Every row gives one point. A path goes straight from each point to the next, and from the last back to the first. The post is the endless flat space through its rows: a point in 2 columns, a line in 3, a plane in 4, and so on, so that a path can go around it. How many times does the path go around the post? Going back the other way cancels.
In the rows, zero is written as 128.

Post (1 x 2):
[[128 138]]
Path (28 x 2):
[[128 152]
 [147 152]
 [168 116]
 [112 119]
 [111 123]
 [ 94 108]
 [ 90 141]
 [139 171]
 [165 146]
 [137 131]
 [113 116]
 [ 86 115]
 [106 121]
 [104 149]
 [152 186]
 [161 154]
 [136 108]
 [107 123]
 [ 91  95]
 [109 102]
 [ 70 135]
 [122 174]
 [181 176]
 [145 132]
 [101  86]
 [ 94 126]
 [ 85 156]
 [145 165]]
Times around: 4

Post (3 x 4):
[[148 144  92 136]
 [100 131 142 125]
 [108 123 154 136]]
Path (29 x 4):
[[140 118 135 139]
 [ 86 135 143 100]
 [174 139 138 150]
 [ 76 145 191 110]
 [157 134 117 138]
 [199 130 130 161]
 [140 131 136 154]
 [142 156 124 157]
 [135 176 108 110]
 [114 116 168 112]
 [ 56  99 170 120]
 [ 97 131 125 137]
 [ 83 137 183 133]
 [147 145 138 124]
 [123 141  99 109]
 [ 92 121 124 114]
 [ 87 147  97 127]
 [133 178  75 141]
 [113 148 162 140]
 [ 81 139 148 126]
 [178 103 126 179]
 [ 61 109 169  88]
 [117 133 161 102]
 [137 171 109 130]
 [138 114 161 172]
 [127 132 106 140]
 [101 128 120 103]
 [ 95 110 191 103]
 [133 117 186 130]]
Times around: 0

Post (5 x 6):
[[170  96 113  96 134 129]
 [139  93 133 115 115 150]
 [137 106 130 101 146 143]
 [128 157 139 181 113 151]
 [137 127 146 172 126 121]]
Path (26 x 6):
[[183 135 107 134 127  78]
 [204 103 134 119 100 123]
 [150 122 152 102 155 177]
 [128 106 121 156 104 195]
 [130 136 130 173 120 127]
 [194 128 101 129 112  82]
 [102 101 157 104 100 157]
 [136 112 155 136 126 157]
 [140  86 137 139 118 159]
 [139 102 128 152 178  76]
 [134 123 132 133 112 131]
 [108 150 166 103 116 197]
 [163  80 169 103 123 155]
 [ 78 157 156 149 173 179]
 [128 124 101 160 130 141]
 [ 99 172 122 143 115 154]
 [144 130 127 138  89 139]
 [197 132 111 125 129 122]
 [164 122 137 192 116 144]
 [132  92 112 112 167 126]
 [171 108 107  95 174  88]
 [164 111 131 126 129  93]
 [168 145 165 125 180 122]
 [123  93 161 138 140 158]
 [144 128  95 140 104 181]
 [ 75 124 137 136 159 152]]
Times around: 5

Post (8 x 9):
[[162 156 159 112 161 136 145  98 104]
 [110 109 153 160 140 126 135 105  98]
 [ 85 152 135 123 154 145 114 127 134]
 [128 106 115 133 106 140 125 134 193]
 [104 155 105 111 118  94 129 168 172]
 [113 148 154 109 146  82 104 116 133]
 [156 168 138 120 109 112 143 117 124]
 [110  93 173 118 131 159 133 114 145]]
Path (28 x 9):
[[105 161 169 104 138 117 152 121 136]
 [104 114 168 138 135 139 150 160 141]
 [ 83 142 132 141 147 128 129 167 133]
 [178 196 133 108 123  82 151 125 169]
 [100 124 152 107 121 162 184 120 121]
 [115 129 135  82 157 118 138 124 129]
 [113 125 158 128  99 110 125 159 110]
 [ 94 108 176 136 123  84  84 122 157]
 [119 163 136 124 140 146  82  93 188]
 [112 128 142 134 136 110 116  79 146]
 [114 100 112 124 179 146 136 137 144]
 [120 157 153  79 156 144 150 142 113]
 [132 134 152 105 152 149 139  97 121]
 [127 165 165 122 137 145 152  96 119]
 [116 208 145  96  83 138 109 149 183]
 [100 133 165 117  97  73  94 141 137]
 [ 98  70 178 103 109 128 112 129 126]
 [157 102  83 137 130 152 158  89 164]
 [111 117 169 122 182 138  83  69 149]
 [133 178 134 130 112 103 110 151 174]
 [134  93 166 129 146 158  88 120 158]
 [124  94 118 115 182 216 146 107 135]
 [ 85 127 169 113 130 129 153 110 103]
 [119 132  85 175  96 115  99 118 202]
 [145 137 181 119 128 145 134 139 144]
 [104 171 109 150 109 136  90 147 138]
 [ 88 116 113 109 209 142  69 115 167]
 [ 83 119 150 116 116  36 108 122 140]]
Times around: 2

Post (11 x 12):
[[130 137 108 168  91  93  72 157 104 105 113 123]
 [142 125 169 104 127 138  74 102 114 139 145 122]
 [120 134 158 126 106 164 119 125 119 167 149 142]
 [130 104  94 136 146 128 117 137 111 146 137 123]
 [106 123 150 135 139  81 116 140 138 120 120 108]
 [128 137 131 119 127 109 147 105 119 143 105 116]
 [161 105 143 139 125 154 144 126 132 135 149 123]
 [132 135 156 119 115  98 116 132  90 133 160 113]
 [134  85 134 103 110 150 154 154 112 132 101 104]
 [118 163 150 115 130 149 106 112 118 129 160  92]
 [154 158  86 145 210  72 182 194 110  72 125 185]]
Path (26 x 12):
[[ 96 110 156 119 165 167  93 132 129 123 124 134]
 [166  83 164 145  94  78 101 158 104 120 101 144]
 [119 151  83 101 157 147  56 124 149 141 105  59]
 [177 115 115 141  74 137 103 151  80 126 178 144]
 [112 113 145 145 156 101 133 127 142  64 125  74]
 [134  74 167 121  77 126 127 142 115  93  96 106]
 [ 78 130 106 107 110 145 212 118 158 174 140  76]
 [ 94 110 131 135 135  76  69 155 166 119 168  94]
 [104 126 125 148 119 101 133 122 105 117 148 110]
 [ 94  78 142 133 135 184 140 110 127 138  81  81]
 [136 177 112 185 131 111  85 165 116  97 126 128]
 [140 141 131 142  69 131 125 170 144 132 113 121]
 [ 99 159 146 141 101 122 134 155 134 114 149  97]
 [151 119 157 126 158 109 164 156  59  83 180 136]
 [123 134  95  98 142 146 146 137  60 116 107 170]
 [147  62 116 143  92  80  61 166 111  83 141  94]
 [137 143 127 128 156 106 120 138 145 107 115 146]
 [106 135 183 136 106 122 112 158 122 145 153 195]
 [122 152 172 124 114 115 120 124  94 111 160 103]
 [127 124 144 142 178 133 117 119 134 177 162 127]
 [151 143 130 127 115  96 125 174 112 100 101 145]
 [116  90 149  96 139 101 115 154 105 150 137  95]
 [141  94 111 166 148 145  89 155  99 133 125 135]
 [ 95  75 104 119 162 109 108  77  95 194  98 153]
 [ 99 119 121 120 107 116 109 139 127 135 140 143]
 [ 81  56 114 107 150 123 141 104 183 141 100  79]]
Times around: 2
